Each row is a point. Before rounding, the points of a table are all equally far from one centre. They may lie mostly on one side of it. Where is the centre, to within rounding?

Points:
|  0.296 |  0.021 |  0.070 |
|  0.211 | -0.141 |  0.114 |
|  0.275 | -0.185 |  0.033 |
|  0.253 | -0.066 |  0.115 |
|  0.294 | -0.146 |  0.047 |
|  0.269 |  0.014 |  0.097 |
|  0.221 | -0.243 | -0.003 |
Centre: |  0.126 | -0.041 | -0.085 |

Points (17 x 11):
| -0.179 | -0.201 | -0.264 |  0.089 | -0.015 |  0.204 |  0.096 |  0.089 |  0.005 |  0.163 |  0.223 |
| -0.189 | -0.238 | -0.105 |  0.256 | -0.020 |  0.307 |  0.074 |  0.237 |  0.195 |  0.012 |  0.053 |
| -0.206 | -0.119 | -0.040 |  0.142 | -0.023 |  0.340 |  0.227 |  0.254 |  0.063 |  0.108 | -0.039 |
| -0.029 | -0.054 | -0.038 |  0.181 |  0.066 |  0.162 |  0.169 |  0.390 |  0.162 |  0.046 | -0.029 |
| -0.029 | -0.167 | -0.167 |  0.189 | -0.138 |  0.391 |  0.183 |  0.153 |  0.159 |  0.038 |  0.019 |
| -0.077 | -0.196 | -0.164 |  0.212 | -0.034 |  0.221 |  0.162 |  0.337 |  0.107 |  0.010 |  0.037 |
| -0.031 | -0.283 | -0.103 |  0.253 | -0.105 |  0.273 |  0.110 |  0.277 | -0.001 |  0.095 |  0.059 |
| -0.114 | -0.195 | -0.044 |  0.329 | -0.026 |  0.207 |  0.128 |  0.284 |  0.169 |  0.026 |  0.032 |
| -0.158 | -0.269 | -0.076 |  0.096 | -0.009 |  0.376 |  0.098 |  0.269 |  0.159 |  0.040 | -0.028 |
| -0.059 | -0.124 | -0.142 |  0.187 |  0.193 |  0.251 |  0.115 |  0.102 |  0.197 |  0.022 | -0.016 |
| -0.041 | -0.224 | -0.128 |  0.271 | -0.012 |  0.349 |  0.074 |  0.259 |  0.107 |  0.041 | -0.036 |
| -0.093 | -0.165 | -0.019 |  0.325 | -0.003 |  0.301 | -0.064 |  0.329 |  0.225 |  0.163 | -0.027 |
| -0.030 | -0.314 | -0.067 |  0.202 | -0.175 |  0.176 |  0.109 |  0.232 |  0.099 | -0.017 | -0.089 |
| -0.135 | -0.268 | -0.223 | -0.040 | -0.105 |  0.202 |  0.072 |  0.291 | -0.007 |  0.035 | -0.008 |
| -0.009 | -0.267 | -0.105 |  0.257 | -0.008 |  0.365 |  0.064 |  0.210 |  0.180 |  0.148 | -0.047 |
|  0.024 | -0.137 | -0.292 |  0.226 | -0.118 |  0.306 |  0.096 |  0.178 |  0.223 |  0.166 |  0.094 |
| -0.073 | -0.198 | -0.081 |  0.322 |  0.007 |  0.173 |  0.089 |  0.235 |  0.059 | -0.056 |  0.042 |
Centre: | -0.059 | -0.059 | -0.035 |  0.067 | -0.088 |  0.156 | -0.040 |  0.127 |  0.115 |  0.137 |  0.031 |
